Each row is a point. The points of each table are mixes of a few directions, plus a little noise. Count the directions of each table, and those that both share. Where both have some left over, give the other angles between the two spaces (their principal angles), to ten degrees, smallest first.
In the rows, zero is written as 128.

First (7 x 3):
|  62 | 101 | 107 |
| 140 | 134 | 133 |
|  91 | 101 | 104 |
| 160 | 144 | 142 |
| 132 | 137 | 137 |
| 161 | 212 | 214 |
| 153 |  67 |  58 |
Second (6 x 3):
| 127 | 138 | 139 |
| 207 | 133 | 124 |
| 131 | 180 | 184 |
| 142 | 143 | 142 |
|  90 | 124 | 128 |
|  70 |  50 |  50 |
Directions: first 2, second 2, shared 2

First (8 x 8):
| 135 | 125 | 105 | 156 | 119 | 123 | 115 | 124 |
| 133 | 154 | 119 | 157 | 138 | 129 | 148 | 119 |
| 125 |  92 | 165 |  61 | 122 | 103 | 130 | 120 |
| 143 | 120 | 160 | 117 | 103 | 113 | 146 | 116 |
| 125 | 108 | 126 | 125 | 112 | 134 | 103 | 143 |
|  86 | 135 | 124 |  65 | 189 | 163 | 111 | 161 |
| 140 | 154 | 112 | 188 | 113 | 143 | 133 | 132 |
| 138 | 135 | 114 | 156 | 129 | 112 | 139 | 109 |
Second, 9 rows:
| 121 | 148 |  89 | 161 | 153 | 139 | 120 | 129 |
| 125 | 127 | 107 | 137 | 140 | 124 | 122 | 122 |
| 124 | 111 |  99 | 126 | 143 | 108 | 114 | 113 |
| 125 | 115 |  99 | 130 | 144 | 112 | 113 | 115 |
| 127 | 139 | 124 | 137 | 131 | 138 | 130 | 133 |
| 128 | 144 | 143 | 135 | 120 | 145 | 136 | 141 |
| 125 | 141 | 119 | 144 | 135 | 138 | 129 | 133 |
| 127 | 131 | 122 | 133 | 132 | 129 | 126 | 128 |
| 149 |  96 | 249 |  52 |  54 | 121 | 159 | 140 |
Directions: first 4, second 2, shared 2

First:
| 175 | 125 |  73 | 136 | 147 | 172 | 107 |  68 | 138 |  87 | 127 | 125 |  58 | 144 |
| 113 | 141 | 168 |  87 | 119 | 124 | 151 | 148 | 114 | 105 |  88 | 123 | 151 | 136 |
| 129 | 128 |  98 | 137 | 120 | 160 | 118 |  84 | 110 |  99 | 131 | 135 | 102 | 104 |
| 143 | 102 | 113 | 158 | 128 | 109 | 108 | 150 | 159 | 188 | 158 | 131 | 161 | 162 |
| 106 | 152 | 152 | 131 | 132 | 111 | 142 | 148 | 126 | 124 | 138 | 144 | 110 |  75 |
| 160 | 111 | 103 | 137 | 122 | 145 | 107 | 122 | 155 | 144 | 128 | 142 | 137 | 163 |
|  91 | 115 | 135 | 135 | 117 | 110 | 135 | 128 |  93 | 147 | 142 | 103 | 167 | 122 |
| 111 | 147 | 148 | 132 | 125 | 118 | 137 | 147 | 131 | 128 | 135 | 151 | 120 |  82 |
| 126 | 112 | 130 | 117 | 124 | 124 | 129 | 127 | 117 | 136 | 118 | 104 | 159 | 167 |
| 126 | 147 | 160 | 110 | 146 | 106 | 146 | 157 | 137 | 121 | 117 | 122 | 115 | 126 |
Second, 9 rows:
| 141 | 180 | 124 | 132 | 120 |  91 | 145 | 115 | 118 | 115 | 113 | 127 | 130 | 104 |
| 131 | 138 | 127 | 129 | 126 | 121 | 131 | 126 | 126 | 125 | 125 | 128 | 128 | 124 |
| 136 | 156 | 125 | 130 | 123 | 108 | 137 | 121 | 123 | 121 | 120 | 127 | 129 | 115 |
| 137 | 166 | 125 | 131 | 122 | 101 | 140 | 118 | 121 | 119 | 118 | 127 | 130 | 111 |
| 137 | 164 | 125 | 131 | 122 | 101 | 140 | 119 | 121 | 119 | 118 | 127 | 130 | 111 |
| 139 | 174 | 125 | 132 | 120 |  95 | 143 | 117 | 119 | 116 | 116 | 127 | 130 | 107 |
|  98 |   7 | 138 | 118 | 147 | 215 |  89 | 159 | 152 | 159 | 161 | 131 | 122 | 184 |
| 107 |  43 | 135 | 121 | 142 | 189 | 100 | 150 | 145 | 150 | 152 | 130 | 124 | 167 |
| 127 | 123 | 129 | 127 | 129 | 131 | 127 | 129 | 130 | 129 | 130 | 128 | 128 | 130 |
Directions: first 5, second 1, shared 0; angles 60

First, 8 rows:
| 126 | 142 | 111 | 124 | 116 | 134 | 145 | 106 | 104 | 133 | 129 | 130 | 119 | 122 | 104 | 138 | 136 |  85 | 122 | 103 | 121 | 133 | 164 | 159 |
| 124 | 154 |  95 | 119 | 106 | 139 | 161 |  88 |  83 | 135 | 130 | 132 | 113 | 117 |  84 | 148 | 143 |  48 | 118 |  82 | 116 | 136 | 195 | 186 |
| 133 |  98 | 165 | 137 | 151 | 116 |  91 | 173 | 179 | 120 | 126 | 123 | 147 | 140 | 178 | 106 | 112 | 217 | 139 | 180 | 141 | 118 |  52 |  63 |
| 127 | 137 | 117 | 125 | 121 | 132 | 139 | 114 | 113 | 131 | 129 | 129 | 123 | 124 | 113 | 135 | 133 | 102 | 125 | 113 | 123 | 131 | 150 | 148 |
| 129 | 124 | 133 | 129 | 131 | 126 | 124 | 134 | 135 | 127 | 128 | 127 | 130 | 130 | 134 | 125 | 126 | 140 | 130 | 135 | 130 | 127 | 118 | 119 |
| 131 | 113 | 147 | 132 | 140 | 120 | 109 | 151 | 155 | 123 | 127 | 125 | 137 | 135 | 155 | 116 | 120 | 174 | 134 | 155 | 135 | 123 |  89 |  94 |
| 129 | 121 | 136 | 130 | 133 | 125 | 120 | 138 | 140 | 126 | 127 | 127 | 132 | 131 | 139 | 123 | 125 | 148 | 130 | 140 | 131 | 126 | 111 | 113 |
| 127 | 134 | 121 | 126 | 123 | 131 | 136 | 118 | 117 | 129 | 129 | 129 | 124 | 125 | 117 | 133 | 132 | 109 | 126 | 117 | 125 | 130 | 144 | 141 |
Second (10 x 24):
| 124 | 147 | 105 | 122 | 113 | 136 | 151 | 100 |  97 | 133 | 129 | 131 | 117 | 121 |  98 | 142 | 139 |  73 | 122 |  96 | 120 | 135 | 175 | 168 |
| 131 | 113 | 146 | 133 | 140 | 121 | 110 | 150 | 153 | 124 | 127 | 125 | 137 | 134 | 152 | 117 | 120 | 172 | 134 | 154 | 135 | 123 |  91 |  96 |
| 130 | 115 | 145 | 132 | 138 | 122 | 112 | 148 | 151 | 124 | 127 | 126 | 137 | 134 | 150 | 118 | 121 | 168 | 133 | 151 | 134 | 124 |  95 |  99 |
| 128 | 126 | 130 | 129 | 130 | 126 | 126 | 131 | 131 | 127 | 128 | 128 | 129 | 129 | 131 | 127 | 127 | 134 | 129 | 132 | 129 | 127 | 123 | 124 |
| 128 | 129 | 128 | 128 | 128 | 128 | 129 | 128 | 128 | 128 | 129 | 128 | 128 | 128 | 128 | 128 | 128 | 127 | 128 | 128 | 128 | 128 | 128 | 129 |
| 120 | 168 |  78 | 115 |  96 | 146 | 178 |  66 |  59 | 139 | 131 | 134 | 103 | 111 |  60 | 159 | 150 |   7 | 113 |  57 | 109 | 141 | 230 | 216 |
| 128 | 130 | 125 | 127 | 126 | 129 | 131 | 124 | 125 | 129 | 128 | 129 | 126 | 127 | 125 | 130 | 128 | 122 | 127 | 124 | 127 | 128 | 133 | 133 |
| 130 | 111 | 148 | 133 | 141 | 121 | 107 | 154 | 157 | 124 | 127 | 125 | 139 | 135 | 156 | 116 | 119 | 178 | 135 | 158 | 136 | 122 |  86 |  91 |
| 129 | 125 | 132 | 129 | 131 | 126 | 124 | 133 | 134 | 127 | 128 | 127 | 129 | 130 | 134 | 126 | 126 | 138 | 129 | 134 | 129 | 127 | 119 | 121 |
| 130 | 117 | 142 | 132 | 136 | 123 | 114 | 145 | 147 | 126 | 127 | 126 | 135 | 132 | 146 | 120 | 122 | 161 | 132 | 148 | 133 | 124 | 100 | 104 |
Directions: first 1, second 1, shared 1

First:
| 163 | 124 |  52 | 118 | 123 | 207 | 102 | 112 | 164 | 128 | 133 | 103 | 127 | 195 | 114 | 137 | 126 | 151 | 147 | 110 | 132 | 110 | 165 | 147 | 188 |  95 | 153 | 104 | 148 | 193 | 200 | 161 |
| 136 | 138 | 143 | 103 | 126 | 140 | 143 | 138 |  92 | 117 | 137 | 124 | 130 | 118 | 111 | 125 | 131 | 113 | 119 | 130 | 140 | 126 | 140 | 120 |  87 | 160 | 121 | 111 | 135 |  93 | 127 | 142 |
| 128 | 113 |  82 | 161 | 128 | 138 |  97 | 109 | 189 | 143 | 118 | 125 | 125 | 164 | 148 | 135 | 123 | 156 | 146 | 119 | 112 | 124 | 123 | 145 | 204 |  74 | 147 | 144 | 124 | 198 | 153 | 120 |
| 158 | 148 | 127 |  76 | 125 | 180 | 148 | 140 |  73 | 107 | 147 | 113 | 132 | 135 |  89 | 125 | 133 | 108 | 119 | 126 | 153 | 119 | 164 | 120 |  74 | 174 | 123 |  86 | 149 |  87 | 152 | 168 |
| 180 | 152 | 106 |  51 | 122 | 222 | 149 | 141 |  62 |  98 | 156 | 100 | 132 | 156 |  69 | 126 | 134 | 107 | 120 | 120 | 164 | 109 | 190 | 122 |  68 | 184 | 129 |  63 | 162 |  87 | 181 | 192 |
|  65 | 109 | 185 | 199 | 136 |   7 | 122 | 125 | 166 | 154 | 101 | 164 | 125 |  70 | 187 | 125 | 124 | 135 | 124 | 144 |  94 | 153 |  55 | 123 | 150 |  97 | 115 | 196 |  88 | 130 |  45 |  55 |
| 125 | 115 |  95 | 158 | 129 | 130 | 104 | 113 | 179 | 143 | 119 | 128 | 125 | 154 | 146 | 133 | 124 | 151 | 144 | 122 | 115 | 127 | 121 | 142 | 190 |  84 | 142 | 145 | 124 | 184 | 144 | 118 |
| 111 | 142 | 197 | 108 | 130 |  85 | 162 | 149 |  64 | 116 | 133 | 142 | 131 |  70 | 120 | 119 | 133 |  96 | 105 | 143 | 138 | 139 | 114 | 106 |  43 | 183 | 102 | 126 | 122 |  45 |  76 | 120 |
|  76 | 111 | 173 | 189 | 134 |  28 | 121 | 125 | 165 | 150 | 105 | 158 | 125 |  83 | 178 | 126 | 125 | 136 | 127 | 141 |  99 | 148 |  68 | 125 | 151 |  98 | 119 | 186 |  95 | 136 |  61 |  67 |
| 153 | 126 |  76 | 119 | 125 | 184 | 112 | 118 | 149 | 126 | 134 | 111 | 128 | 174 | 115 | 133 | 126 | 143 | 141 | 116 | 132 | 115 | 156 | 141 | 164 | 108 | 145 | 110 | 143 | 170 | 177 | 153 |
| 111 | 133 | 171 | 127 | 130 |  90 | 145 | 138 | 101 | 126 | 126 | 140 | 129 |  91 | 132 | 123 | 130 | 113 | 116 | 138 | 128 | 137 | 111 | 116 |  87 | 152 | 113 | 137 | 119 |  87 |  91 | 114 |
Second (8 x 32):
| 224 |  57 | 211 | 229 | 190 | 156 | 151 | 143 |  98 | 140 | 109 | 110 |  87 | 218 | 163 |  97 | 197 | 175 | 145 |  28 | 135 | 113 | 135 |  35 | 121 |  29 |  66 |  83 | 157 |  74 |  74 | 149 |
| 124 | 156 | 169 | 155 | 122 | 110 |  98 | 156 | 133 | 117 | 106 |  92 | 170 |  97 | 132 |  63 | 177 |  76 | 249 |  96 | 201 |  48 | 145 | 156 | 156 | 161 | 120 | 133 | 169 | 157 | 115 | 127 |
| 113 | 132 | 103 | 103 | 120 | 128 | 133 | 118 | 131 | 129 | 137 | 141 | 122 | 122 | 121 | 151 | 103 | 135 |  90 | 153 | 105 | 153 | 122 | 135 | 121 | 134 | 139 | 134 | 112 | 129 | 141 | 125 |
|  91 | 139 |  65 |  66 | 106 | 128 | 139 | 103 | 137 | 131 | 151 | 160 | 116 | 112 | 110 | 186 |  66 | 145 |  38 | 191 |  75 | 189 | 114 | 148 | 112 | 146 | 160 | 144 |  88 | 131 | 160 | 120 |
| 145 | 113 | 140 | 144 | 140 | 135 | 135 | 128 | 122 | 132 | 126 | 129 | 116 | 147 | 134 | 128 | 137 | 141 | 120 | 112 | 122 | 132 | 128 | 108 | 124 | 108 | 118 | 120 | 129 | 115 | 120 | 132 |
|  74 | 184 | 107 |  90 |  91 | 101 |  97 | 137 | 147 | 115 | 125 | 115 | 176 |  60 | 113 | 105 | 121 |  72 | 191 | 162 | 169 |  88 | 133 | 195 | 150 | 201 | 157 | 155 | 137 | 176 | 150 | 116 |
| 113 | 133 | 103 | 103 | 119 | 127 | 131 | 119 | 132 | 128 | 136 | 140 | 125 | 120 | 121 | 150 | 103 | 133 |  95 | 154 | 108 | 150 | 122 | 138 | 122 | 137 | 141 | 135 | 112 | 131 | 141 | 125 |
| 141 | 110 | 126 | 133 | 138 | 136 | 140 | 121 | 123 | 133 | 132 | 137 | 111 | 148 | 131 | 144 | 122 | 149 |  94 | 126 | 108 | 150 | 124 | 108 | 118 | 106 | 123 | 121 | 119 | 112 | 126 | 131 |
Directions: first 2, second 2, shared 0; angles 90, 90
